Each row of a before or after table is a point. One or more steps were done to the points. Then noise was added and the rows were shuffled. The steps act on columns, c1 being the first. Write out the steps. A step turns or swaps two columns, mirrors them in a line or flattens them onto one, adds a multiple of one to another, or multiplies or shifts one. Angles are multiples of 10 degrees, from the lower column toward the higher: turns from -170 to 170, lines from 10 to 170 but not 90. Use the fewest steps. Two steps may share a column if one is a turn and the other turns, adds or multiplies; they go together, in the order done. Otherwise the lowest column goes first.
(in the rows, 128 means zero)

Before, 10 rows:
[[155 119 160]
 [ 98 135 133]
 [ 97 139 112]
 [145 134 185]
 [123 141 158]
 [ 94 152 125]
 [107 165 124]
 [106 145 108]
 [165 112 165]
 [158 137 152]]
After:
[[ 99 158 138]
 [108 147 102]
 [116 106 168]
 [135 168 101]
 [112 188  97]
 [123 151 170]
 [126 154  92]
 [120 220 106]
 [115  91 178]
 [ 86 145 173]]
Steps: turn c1 and c3 by 60 degrees; multiply c2 by 2.5

Before (8 x 6):
[[146 162  98 141 103 113]
 [105 150 102 113 114 135]
 [124 156 246 141  99 130]
 [138 124 174 118 123 110]
 [105 123  86 153 103 117]
 [116 159  77 164 143 105]
 [136 140 122 149 132 150]
 [129 124  85 143  98 134]]
After:
[[116  82 168 168 142 146]
 [138 173 116 137 122 108]
 [106  86 130 152 102 143]
 [136 126 140 119 133 157]
 [130  87 130 128  99 145]
 [124 250 135 133  97 140]
 [145 104 168 149 104 130]
 [106 106 155 115 116 119]]
Steps: mirror c2 and c3 in the line at 40 degrees; turn c4 and c6 by 60 degrees

Before (8 x 11):
[[147 166 146 188 128 249 133 167 140 142 126]
 [133 102 145 112 159 101 139 131 144 119 105]
 [138 108 102 125 130  98 128 141 202 137 110]
 [105 122 114  95 149 117 124 134 145 106 156]
 [155 125 141  68 148 108 156 165 183 132 168]
 [162 103  83  71 141 105 124 161 136 125 129]
 [112 115 130  72 115 112 122 169 152 113 116]
 [108 109 140 131 108 210 135 130 153 174 130]]
After, 8 rows:
[[112 117 140  71 127 111 123 172 154 128 117]
 [161 103 106  71  86 105 123 163 138 132 131]
 [107 101 148 131 138 209 134 132 153 132 132]
 [154 124 110  69 143 107 156 166 183 129 167]
 [105 126 106  95 116 117 126 133 145 127 158]
 [134 104  99 113 149 101 140 131 145 131 106]
 [137 107 123 124 101  97 128 141 201 133 112]
 [146 162 129 187 148 248 132 169 140 122 127]]
Steps: flatten c2 and c10 onto the line at 170 degrees; turn c3 and c5 by 80 degrees

Before, 9 rows:
[[121 134 177 149 125 165 165 157 122 152  92 135  91  77]
 [122  66 142 126 120  88 112 139  87 142 126 132 100 107]
 [165  91 126 124 117 157 113 116 172  63 159 150  93 149]
 [128  89 142 129 158  88 117 111 150  95 139 104  75 134]
 [109  92 114 158 137 154 123  89 176  91 151 116 107 119]
 [158  88 107  95 127  98  90 157 107 142  96 146  57  89]
 [150 109  94  90 105  94  72 155  98  96 132 115  72 132]
 [154 159 187 129 123 180 129 170 201 165 131 137 160  81]
 [157 108  91 139 136 124 145 148 129 112 142 149 120 129]]
After (9 x 14):
[[154 111 188 129 126 152 130 172 198 174 127 139 159  82]
 [159 134  89 148 135  92 148 149 127 102 123 149 121 132]
 [128 135 145 140 157  56 115 109 152  78 134 102  79 134]
 [160  98 108  82 131  66  93 156 108 101 143 143  57  88]
 [121  84 143 126 121  60 110 140  84  79 128 135 104 106]
 [164 165 125 153 115 125 110 114 173  63 149 151  94 149]
 [151 144  92 111 107  65  73 153  97  94 162 115  70 133]
 [108 141 112 165 138 125 122  88 177  79 111 115 107 119]
 [119 112 176 109 123 137 160 157 122 145  92 135  91  73]]
Steps: turn c2 and c10 by 60 degrees; turn c4 and c11 by -60 degrees; shift c6 by -30

Before:
[[134 103  96 189 136 121 104 175 137 162 142 121  87 128 113 108 140 165
  127  67]
 [167  97 115 167 148 127 111 168 129 122 120 139 122 176 127 134 128  93
   89  79]
 [171  79 120 105 138 142 149 141 156 140  95  93 107 159 161 108 172  91
  107 145]
 [233 155 132  92 105 107 124 135  77 115 137 150 177 141  92 127 179 130
  139 153]
 [173  80 157 150 130  82  98 158 113 138 116 169  87 177 132 141 139 134
   93 108]
 [139 149  90 129 152 139 115 160 139 142 154  89 163 102 175 100  97 152
  195 120]
 [178 135 137 109 120  94 135 116  94  95 143 190 163 135 110 124 192  98
  154 138]
 [180 106 141 117 160 108  82 120  89 124 110 153 143 152  93 117 168 115
  134 112]
 [126  92  72 140 134 113 105 202  94 141 102 146  74 145 120 118 123 143
  127  90]
 [158 140 127  92 171 169 152 118 132 116 185 109 162 145 132 106 129 131
  146 164]
 [157 151  87 105 146 109 134 143 109 147 168 119 165 145 153  71 134 167
  146  87]
 [130 146  74 174 183 125 109 203 144 173 120 153 120 136 143  97 120 183
  148  86]
 [173 126 131 119 139 175 110 111 159  69 156 118 170 168 158  74 140 146
  122 147]]
After:
[[175  79 159 150 134 112  93 156 113 138 115 172 155 175 130 141 162 133
  126  85]
 [179 134 138 107 123 138 135 113  90  94 147 191 167 134 114 127  65  99
  126  91]
 [172 102 120 161 150  80 113 170 127 122 115 145 129 178 130 137 133  96
  134 129]
 [142 145  91 131 154 120 113 163 139 146 155  88  88 102 177 100 117 152
  132 143]
 [154 141 129  95 173 165 150 119 132 119 187 105 112 144 133 106  97 124
  128 168]
 [121  92  71 140 133  95 105 206  94 142  98 146 151 146 118 118 177 145
  130 113]
 [127 144  76 172 184  84 108 204 143 172 116 148 127 135 142  99 136 185
  129 129]
 [176 106 139 118 155 110  77 121  80 124 110 150 156 150  94 122  95 115
  127 107]
 [157 152  87 104 148  85 132 146 107 140 164 120 118 146 153  74  97 169
  128 106]
 [173 123 132 118 139 150 112 106 164  68 155 119 118 167 157  74  85 147
  126 177]
 [233 152 133  87 109 154 125 135  76 117 137 146 148 141  87 130  59 130
  130 111]
 [167  78 120 102 139 149 147 143 163 139  94  92 174 156 165 104 122  95
  133 139]
 [133 100  96 188 130  68 102 178 139 159 144 116 159 125 112 108 154 163
  126 120]]
Steps: swap c6 and c20; turn c13 and c17 by -120 degrees; multiply c19 by 0

Before (9 x 32):
[[121 154 120 170  92 161 129 124 166 159  97 123 160 105 137 148  86 104
  104 119 155 167 130 119 174 121 156 115 121 160 177 141]
 [126  93 158  78 163 150 175 162 114 153 207 167 112 134 136 121 168 151
   90 143 182 136 114 169 115 108 169  98 147 157 103 138]
 [106 122 124 146 156  76 105 151 125 109 117 121 119 121  69 135 111 148
  139 135  89 135 144 154 159 203 106 114 117 129 101 149]
 [176 128 121 162  80 134  75 174  97 160 102 131 110 116  96 168 123 151
   96 155 147 133 170 194 147 132  64  93  88 146  91 178]
 [178  70 152 121  65 122  98 133  89 104  72 157 135 155 142 112 128 114
  109 132 145 108 107 128 125 154 143  61 122 148 120 169]
 [ 99 135 194 113 133 145 127 121  76 175 153 116 137 146 125 149 113 115
  153 152 180 142 124 104 152  98  95 118  99 109 130 114]
 [161 130 119 122 156 167 149 127 160 189 162 128 113 202 128  93 160 166
  120 127 121 206 156 102  38 143 119 139 146 104  91 121]
 [112 133 120 158 112 130 159 129 120 140 112 117 178 124  98 181 187 106
   90 136 142 136 110 114 154 167 170 130 104 137  87 141]
 [111 122 127 169 116 216 149 125 102 146 139 100 150 160 127 119 152 117
  122  93 102  85 141 136 132  67 123 151 168  87 155 174]]
After, 9 rows:
[[123 156 121 170  92 159 111 136 165 158  97 124 158 110 139 103  84 104
  102 134 156 167 129 118 172 121 108 113 121 163 173 142]
 [177  70 152 121  65 122 142 127  89 103  74 158 133 142 142 157 128 114
  111 132 144 108 108 127 127 156  98  60 120 149 121 170]
 [123  92 159  78 161 150  66 124 112 155 207 168 111 136 137 135 168 152
   91  98 186 136 113 162 115 108 130  98 148 159 110 140]
 [159 128 120 122 156 166 119 124 158 189 163 129 115 164 130 202 160 166
  119 150 121 205 156 113  37 143 149 140 147 105  91 121]
 [106 122 122 148 157  76 159 120 125 108 116 122 117 122  70 122 110 147
  138 109  90 133 145 148 159 205 132 113 118 128 106 149]
 [178 126 120 161  79 133 210 122  96 162 101 133 110  87  94 114 124 149
   96  85 145 133 170 185 149 131 142  93  87 144  99 177]
 [111 120 127 169 115 216 114 133 101 149 139  98 151 135 125 162 151 117
  121 101 104  83 143 102 132  69 147 150 168  90 157 173]
 [113 132 122 155 113 131  77 122 120 141 114 115 177  76  97 124 186 106
   89 143 143 139 108 130 154 167 116 133 101 134  89 140]
 [100 136 194 113 132 144 151 127  76 172 150 115 141 109 125 147 112 114
  152 163 179 144 124 137 152  98 152 118  98 108 129 115]]
Steps: turn c7 and c27 by 140 degrees; flatten c8 and c31 onto the line at 80 degrees; turn c14 and c16 by 90 degrees; turn c20 and c24 by 60 degrees

Before (12 x 64):
[[163 165  87 185 156 123 138 101 136 156 109 142 140 107 153 167 125 139
   75 126  76  93 184 106 117  91 131 121  75 117 174 165 119 133 129  90
  132 125  82 103 162 109 168 153 157 188  89 104 151 111 145  93 162 136
  116 155 149 140 160  91 120 118 117  75]
 [153  92 148 121 155 125 135 146  88 146 163 108 146 132  69 107  87 136
   75  67 137 136 184 180 175 147 136  86  97  77  90 177 130 136  96 171
   91  97 160  77  98 142 174 113 150 127  75 111 181 113  95 110 112 189
  103 121 144 153  94  96 134 118 114  73]
 [114  95 142 182 118 183 117 121 159 103 129 151 148 129  87  97  90 138
  153 130 166 165 111 117 144  81 110 127 159  69 104 131 160 108  57 154
  154  96  81  99 144  98 129 127 145 114  72 117 145 111 138 105 110 111
   74 134 133 127 131  91 128  93  88 123]
 [134 121  82 117  69 157 185 152 102 124 130 108  77  95 156 109 105  83
   75 153 145 102 129 184 139 130 131  99 156 140 163 157  69 175 101 131
  129  93 103 149 149  84 198 173 152 151 135 121 147  71 101 141 107 108
  156 126  89 184 141 136 147 148 135 117]
 [112 144 117 172  90 163 120  84  79 157 108 136  96 180 120 166  62  85
   79 112 108 150 135 123  81 105 180 116  93 145 102  97 126 195 139  88
   68 148  97  90 149 119 132 131 110 129 134 106 153 121 171 108 129 135
  112 178 135 132 100 148  77 107 103 104]
 [118 107 105 101 136 110 119 167 157 142  98 155  95  90  88 124 138 164
  156  91 129 130 114 193 101  77 168 138 157 128 115 131 151 153  73 157
  111 164 140 171 118  67 127 113  89 155 124 116 113  82 178  98 145  96
   62  92 150 134 112 125 124 129  77 147]
 [142 117 103 118  84 113 181 148 111 156 139 111  71 142  71 117 150 149
  123 146 149 152 119 119 145  97 138 127 133  89 123 137  95 128  88 131
  144  77 117  91  87  96 110 156 178 141 105 155 121 106 147 159 109 180
   81 123  80 147 137 164 120 144 160 158]
 [129 145 173 166  67  95 145 106 154 160 165  84 100 102 101 128  79  94
  156  80 157 141 172 187 173 101 123 109 167 156 173 117 112 167  70 167
  132 140 131  94 163  82 166  98  88 102  99 158 135 117 179 118 159 176
   94 109 143  90 138 101 152 109  75 149]
 [134  85 135 180 149 111 166 133 129  88  95 145 104 126 128 152  80 105
  128  81 117 116 188 121 139 119 176  78  90 156 100 182  82 119 130  87
  131 125 123 114 134  84 169 137 125 126 119  94 106 160 100 163  96 112
  105 167  82 165 130  95  90 134 115 125]
 [ 99 128 124 112 145 160 121 137 108  95  91  90 118 140 151 162 149 114
  118 128 160  95 109 131 118  92 101 141 138  74 137 119 144 109 128 122
  118 152 113  99 134 143 143 144  88 161 130 134  92 155 140 123 155 154
  114 144 109 149 135  96 146 148 140 137]
 [123 134  98 166  93 170 140 132 127 163 128 101 120  87 147 157 147  96
  156 113  77 154 136 122 138 120  89 156 114  74 109 162 154 190 115  98
  104  84 145 168 117 139 186 170 132 167  82 155 169 128 152 167  92  98
   62 175 141 129 132 116  60 117 143 138]
 [107 136 139 119 156 137 167 100 111 178 157 162 132 126  98  90 138 116
  101 112 104 125 169 169 131 119  97 105 129 139 111  94  87 133  50 160
  152  92 122 162 142 135 122 173  91 101 155 106 104 162 109 126 115 144
  126  94 159  97  95 165  86 117 117 147]]
After, 12 rows:
[[124 135  99 167  93 170 139 132 126 162 126  99 120  88 146 159 145  99
   74 116  76 154 136 124 116 120  89 157 112  73 110 164 152 190 114  97
  104  85 148 171 116 139 187 171 112 168 143 154 169 126 153 167  92  96
   60 173 144 129 131 116  61 118 119 138]
 [151  92 147 120 154 126 133 146  91 144 163 108 145 133  70 109  90 134
  132  67 137 136 185 179  80 147 137  86  93  75  90 174 130 139  97 170
   92  97 160  75 100 141 172 114 115 125 205 111 180 114  96 109 109 187
  104 123 142 154  94  96 133 116 148  75]
 [105 139 139 115 157 134 169 100 110 176 157 160 134 121  98  92 138 118
  167 112 105 127 169 169 127 118  96 103 133 138 111  97  91 131  47 158
  152  90 120 163 143 132 125 170 166 101 129 104 104 163 106 124 114 144
  129  95 159  96  96 166  85 114 116 142]
 [127 144 174 166  64  92 145 107 152 163 166  87 101 103 102 126  80  95
   89  80 157 141 174 187  81 104 124 109 169 156 172 120 109 167  69 169
  130 141 133  97 164  81 167  97 189 101 132 158 133 116 179 118 163 176
   89 109 146  89 137 103 152 107 154 147]
 [135 121  83 115  67 159 181 152 103 124 133 110  79  98 156 110 107  84
  172 153 145 100 129 183 121 130 132  97 158 140 164 159  67 175 103 129
  128  92 105 149 148  84 196 175 106 151 157 119 148  68  99 141 108 108
  158 126  87 181 144 135 147 149 133 116]
 [117 108 103  99 136 111 121 169 157 139  98 156  95  90  89 128 136 166
  101  93 129 130 113 193 154  78 172 137 158 127 117 130 152 154  73 156
  112 164 140 171 113  67 125 109 191 156 112 114 115  83 179  95 144  96
   61  92 147 135 113 123 125 131 155 148]
 [135  88 136 179 147 105 166 131 128  88  98 144 103 127 129 151  82 107
  122  80 117 117 188 119 119 115 178  77  91 157  98 179  82 119 130  84
  131 126 124 116 135  84 170 139 139 124 138  98 109 163 100 160  94 112
  104 168  85 163 132  94  90 132 134 122]
 [143 116 105 120  84 112 181 148 111 157 141 110  70 143  75 117 149 150
  117 147 151 154 118 119 117  96 139 130 136  91 120 139  94 127  88 130
  146  75 116  89  89  93 108 156  69 142 150 155 125 104 148 160 108 181
   82 124  77 145 137 164 117 145 126 161]
 [164 165  86 185 159 120 139 100 135 158 108 145 140 109 154 165 124 139
  144 126  77  94 184 106 138  90 130 122  78 118 170 167 122 132 130  90
  133 125  80 104 161 109 167 152 109 191 193 102 153 112 145  91 161 136
  114 155 151 139 163  91 118 122 150  77]
 [113  97 142 183 117 187 117 121 159 100 129 150 151 127  82  99  89 138
   72 131 162 165 107 118 113  80 110 127 161  68 104 129 161 109  55 155
  157  97  84  98 143  96 127 125 134 114 154 118 145 110 138 103 112 109
   70 133 131 129 133  93 125  95 172 122]
 [ 98 128 123 111 145 160 121 138 110  93  89  89 118 137 154 161 148 112
  137 130 158  96 109 133 140  91  99 141 139  72 138 120 143 107 128 124
  120 151 114 101 131 142 143 146 156 161 133 132  92 153 138 124 156 156
  115 147 109 148 135  96 148 147  96 139]
 [111 145 117 174  91 162 122  83  77 152 106 136  96 179 118 166  60  86
  169 111 107 149 137 126 176 104 179 115  92 145 102  95 126 193 139  93
   65 150  98  89 148 119 133 132 155 130 156 108 153 120 173 110 131 135
  110 181 135 131 102 146  79 106 139 103]]
Steps: turn c19 and c47 by -140 degrees; multiply c25 by -1; turn c45 and c63 by 150 degrees
